Each row of a before or after table is a point. One or more steps were done to the points. Then noise was added and the rows were shuffled. The steps act on how far a point lies along the listed directions, d1 being the first. What was done? A step turns or swaps two directions, mirrors them in a line or flattens them onto one, adds a multiple of one to another, or multiplies one. Angles are multiples of 10 degrees, from the lower direction toward the higher: turns from -170 to 170, lines from 10 to 170 but not 90. Use the fewest steps. Two steps may share a direction if one is a turn and the other turns, adds or multiplies; they go together, in the order done. Otherwise the lowest direction goes first.

Directions:
(1): [-0.54 -0.24  0.36]
(2): [-0.42  0.46 -0.32]
(3): [-0.13 -0.46 -0.50]
Before (14 x 3):
[[-0.43 -0.26  0.33]
 [-0.16  0.09 -0.29]
 [ 0.55 -0.40 -0.11]
 [-0.59 -0.15 -0.31]
 [-0.16  0.14 -0.36]
 [-0.15  0.05 -0.71]
 [ 0.68  0.03 -0.05]
 [-0.12  0.37 -0.50]
 [-0.41  0.25 -0.39]
 [ 0.68 -0.61 -0.21]
 [ 0.05  0.33 -0.06]
 [-0.52  0.31 -0.07]
 [ 0.81 -0.34  0.22]
 [ 1.07  0.29  0.00]]
After (14 x 3):
[[ 0.11 -0.30 -0.83]
 [ 0.20 -0.25 -0.66]
 [-0.06  0.36  0.00]
 [-0.45 -0.23  0.25]
 [-0.09  0.29  0.06]
 [ 0.26  0.10  0.18]
 [ 0.92 -0.18 -0.47]
 [-0.17  0.52  0.28]
 [-0.57  0.38  0.18]
 [ 0.14  0.65  0.04]
 [-0.23  0.38  0.50]
 [-0.10  0.68 -0.21]
 [ 0.53 -0.16 -0.41]
 [ 0.39 -0.58 -0.51]]
Steps: turn d2 and d3 by -70 degrees

Directions:
(1): [-0.51 -0.35  0.02 -0.08 -0.26 -0.72]
(2): [-0.32 -0.29  0.11  0.83  0.19  0.20]
(3): [ 0.21 -0.76 -0.30 -0.16 -0.32  0.35]
(4): [-0.10 -0.35  0.11 -0.36  0.83 -0.02]
Before, 11 rows:
[[ 0.02 -0.41  0.06  0.67  0.71  0.68]
 [-0.01 -0.79  0.22  0.35  0.36  0.15]
 [ 0.17  0.55  0.04 -0.34  0.54 -0.05]
 [-0.20  0.41  0.36  0.07  0.06 -0.34]
 [-0.19  0.52  0.39  0.58  0.84 -0.09]
 [-0.34  0.62  0.09  0.12 -0.34 -0.26]
 [ 0.14  0.01  0.17 -0.96  0.82  0.16]
 [ 0.54 -0.59 -0.43 -0.24  0.23  0.67]
 [ 0.18 -0.25  0.06  0.21  0.50  0.13]
 [-0.09  0.40  0.05 -0.28  0.32 -0.36]
 [ 0.27 -0.58 -0.33 -0.23 -0.34  0.21]]
After (11 x 6):
[[ 0.13  0.21 -0.18 -0.36 -0.70  0.13]
 [-0.17 -0.12  0.02  0.66  0.89  0.21]
 [-0.04  0.64  0.32 -0.18  1.05 -0.21]
 [-0.28 -0.96  0.04 -0.45  0.57  0.27]
 [ 0.10 -0.40 -0.32 -0.49 -0.19 -0.05]
 [-0.21  0.26  0.50  0.18  0.48 -0.51]
 [ 0.07  0.05  0.19 -0.04  0.54 -0.29]
 [ 0.24 -0.45 -0.32 -0.61  0.28  0.17]
 [ 0.24  0.02 -0.01 -0.51 -0.38 -0.12]
 [ 0.37  0.35 -0.05 -1.01  0.25 -0.38]
 [-0.23 -0.16  0.02  0.74  0.14  0.17]]
Steps: turn d1 and d4 by -30 degrees; turn d2 and d3 by -110 degrees

Directions:
(1): [ 0.16  0.09 -0.71 -0.33  0.51 -0.19 -0.58  0.34  0.22]
(2): [-0.05  0.17 -0.28 -0.33  0.14 -0.07  0.85 -0.18  0.68]
Before (8 x 9):
[[ 0.19 -0.09 -0.15 -0.02  0.04  0.09 -0.64  0.20 -0.40]
 [ 0.01  0.02  0.25  0.06 -0.15  0.00  0.12  0.10 -0.04]
 [ 0.13 -0.05 -0.01  0.01 -0.06 -0.06 -0.08  0.07 -0.06]
 [ 0.01 -0.09  0.22  0.16 -0.06  0.03 -0.05 -0.05 -0.15]
 [ 0.16 -0.07  0.04  0.14  0.02  0.11 -0.64  0.28 -0.42]
 [ 0.06 -0.04  0.00  0.14  0.04  0.02 -0.48  0.17 -0.15]
 [-0.07 -0.08  0.35  0.19 -0.26  0.11  0.24 -0.20 -0.28]
 [ 0.06  0.05 -0.39 -0.16  0.25 -0.10 -0.41  0.18  0.12]]
After (8 x 9):
[[ 0.34 -0.15 -0.41  0.01  0.27  0.04 -1.75  0.58 -0.84]
 [ 0.31 -0.19  0.04  0.31  0.08  0.09 -1.72  0.58 -0.99]
 [-0.25 -0.21  1.14  0.60 -0.80  0.32  0.67 -0.53 -0.62]
 [-0.04 -0.02  0.55  0.18 -0.38  0.08  0.33 -0.04 -0.16]
 [ 0.15 -0.07 -0.06  0.03 -0.05 -0.08 -0.26  0.13 -0.15]
 [ 0.27  0.14 -1.18 -0.52  0.83 -0.30 -1.15  0.59  0.33]
 [-0.05 -0.17  0.57  0.39 -0.28  0.13 -0.04 -0.14 -0.43]
 [ 0.16 -0.11 -0.11  0.22  0.12  0.01 -1.26  0.40 -0.48]]
Steps: multiply d1 by 3; multiply d2 by 2.5
